Every row gives one point. Any point is a mix of the corners, with weights that add up to 1. It lies inside the corners' shape when no weight is negative. Is each point inside? If not, which corners have a negative weight?

Corners:
(1):  27 -31  93
(2):  34  35 -16
(3): -35 -56 -79
(4): -29  25 -44
Points:
 11 -19  42 => inside
 23 -27  78 => inside
31  6 46 => outside (3)
-11 -31 -37 => inside
-26  -2 -47 => inside
 -6 -34  18 => outside (2)
 -9 -47 -41 => outside (4)

Corners:
(1): -46  22 -12  -5  -3  14  13 -31
(2):   4   6 -15 -26  -7 -11  46  35
(3):  11 -55  -1  66 -28   5 -33  31
(4):  18 -20  28  32  -2  -5  -6  -4
(5): -17 -18  23 -23  -8 -22 -77   2
(6): -15  34 -25 -18  45  28   1  31
(7): -12  50 -13 -27 -15 -18 -28 -19
(8):  12   5 -50 -16  49  -7  37  16
(9): -19 -22  15  64  -8 -27  -5  26
Points:
  5  -5  -2  10  -4 -11 -13  21 => outside (1)
 20 -26  13   0 -14  -5 -47  28 => outside (1, 8, 9)
 19 -28   6  25 -21 -28  -8  29 => outside (1, 6)
  2   4 -19 -14   7  -9  29  23 => inside
-24 -16  32  38  -7 -14  -5  20 => outside (3, 7, 8)
 -3   5 -34  18   9   6  18  26 => outside (4, 5)
  7  20 -34 -14  36   5  95  34 => outside (3, 5, 7)
 -9  -4   4  10   6  -5 -18  12 => inside
  4   7 -32 -16  21  -5   9  40 => outside (1, 4)

Corners:
(1):  32   7  38  23 -11 -11 -10 -17 -92 -29  10  38
(2): -52 -18 -82 -70 -25  18 -88  90  -4  28 -46 -50
(3):  84  13  21 -20 -10  15  28 -27   3 -32   2  18
(4):  28 -72  36  -3 -58 -28   0 -50 -32   0 -14  30
(5): -90 -51 -84 -56  69   8 -60  56  13  95 -32 -38
(6):  29 -51 -11  14 -28 -55  57   5 -42 -15  30 -22
(7):  -9 -29  82 -18 -10   1  23 -15 -53 -52 -24 -46
(8): -63 -26 -57 -12  22  32 -53  94  50  11  -2  -6
(9): -30 -12  39 -24 -44 -29   8 -52 -28 -10  64 -23
(10): -43   6 -57  26  -5   2 -46  14  29  16 -53 -28
(11):  28  17  11  14 -53  34  79 -44 -56 -12   1  21
(12):  47 -10  55  21 -27   1   8   2 -23  44  11 -26
(13):  57 -42  -5  17 -28   8  14 -60 -50   3  52 -17
Points:
 30 -15  20   2 -23  -8  10 -17 -39   1   3  -6 => outside (8)
-43 -42  -5  -4 -43   4   3  -1 -10 -43   5 -45 => outside (1, 3, 5, 12)
-17 -20 -14 -17  -9   9 -17  -6 -14   4  -9  -6 => outside (6, 12)
-37 -32 -36 -24  19   7 -24  26  -6  37 -10 -21 => inside
 12 -31   7  -6 -18  -6 -11 -13 -28   3   9 -12 => outside (11)
 17 -13  22  -3 -33  11  -4 -20 -30 -16   4  -8 => outside (5, 6)
-35   0  26 -35  -7  -7  16  -2 -49 -39 -29 -41 => outside (4, 8, 12, 13)

Corners:
(1):  20  22 -17  15  13  14  27   4 -22   3   4   7  -8  23  11   6  -3 -13 -11  10
(2):  21   6   6 -51 -24  31  17  24  46  21 -26   5  -7  11   4  -4   5 -10  21 -14
(3): -14  23 -32 -14  -3 -22  35 -23 -16  13  19  -2  15   0  15 -10  20   8   0 -34
(4):  22  22 -26  13  33  12 -23  16  -7  10 -13  -7   2 -47  -4  -8  -5   5  -8  27
(5):  16  13  11   8 -24   0   1  -2 -16 -12   5 -38 -17  26  11  11  29   7 -13  15
(6): -27  11 -30 -51 -26  16 -15  24  23  11  -6   5 -30   1 -23   3 -12 -16  11 -10
(7):   9 -12 -17  -8 -14  25  14 -21  -6 -40  20   1 -16  -7 -23  -9 -18 -10 -20   6
(8):   1  14  -6  20  -9  -2  -6  24  -1 -19  -6   9  11 -51 -24  22  11   7 -18  41
(9):  -2 -17 -22  25  15  -1  10  16  23   1  10  -3  26  -2   9  -5   4 -29 -25  30
(10): -43 -46  -9   8  -7  -1  24 -15 -27   8   6  -7  17 -30   1   3  48   6  -9 -14
(11):  -8  37 -11 -22 -20  20  12  28  49  -9  -7  12 -18  25  18 -20  -1  42   3  -2
(12):  -6  11  -8   9 -13  10  18   8   7  22  17   2 -17   4   3 -21  51   2  -2 -19
(13):  -4 -14  -4   4 -15  -1  16 -58 -25  -5   6   6 -27  18  17  10  -2   0 -17  -8
(14):  21 -95   6  13 -21   6  -8   9 -32   6  -1  -2 -12  12   7  21   7  -3 -10  19
(15):   7 -60  -3  11 -29  10  16   0  -3   4 -16 -25 -23   6  -9   8 -11   1  -5  -9
(16): -26  19 -21  26 -24   5   0  19 -20 -20  -2  13  36 -13 -31  -2  -1  20  -3  31
(17):  16  24 -17   6  25  33  25 -39  26 -10  12  -1  -1 -20 -46  10 -11   2  26  20
(18): -10   8  12  -6 -22 -18  10  18  -6   9 -22   1 -32  -3   9 -16  -3   2  53   2
(19):  14  12  54  39  -6 -36  25  27  10   6  -9   8  13  22  27  -6 -11   5 -27  26
(20):   4 -10   6 -20 -20  24 -34  10   5  -8   5 -10 -33  14  10  16 -31  -6  26 -18
(21): -12  12  11  15   8 -20 -17  17  -8 -10 -14  -1 -34   7 -26   3  30  -9  26  -6
Points:
 -2   2  -6  -1 -12   9   8   6   4   4   5   0 -12   2   0  -5  14   0   1  -5 => inside
  0  -6  -2   0 -15   7   5  11  -1  -2  -4   0 -13   2   0  -3   6  -2  -2   3 => outside (3, 17)
  7   5  -3   5  -8  10   0  13   4  -1  -4   1 -14  -1  -5  -1   2   0   1  11 => outside (3, 10)
  7   4  -4  -6 -14  10   3   4   2   1  -4  -1 -18   5  -3   2  -1   3   4   2 => outside (9, 10)
-1  1 -3  5 -8  1 11  4  1  4 -1 -1 -3  1  0  1  7  3  1  2 => outside (7)
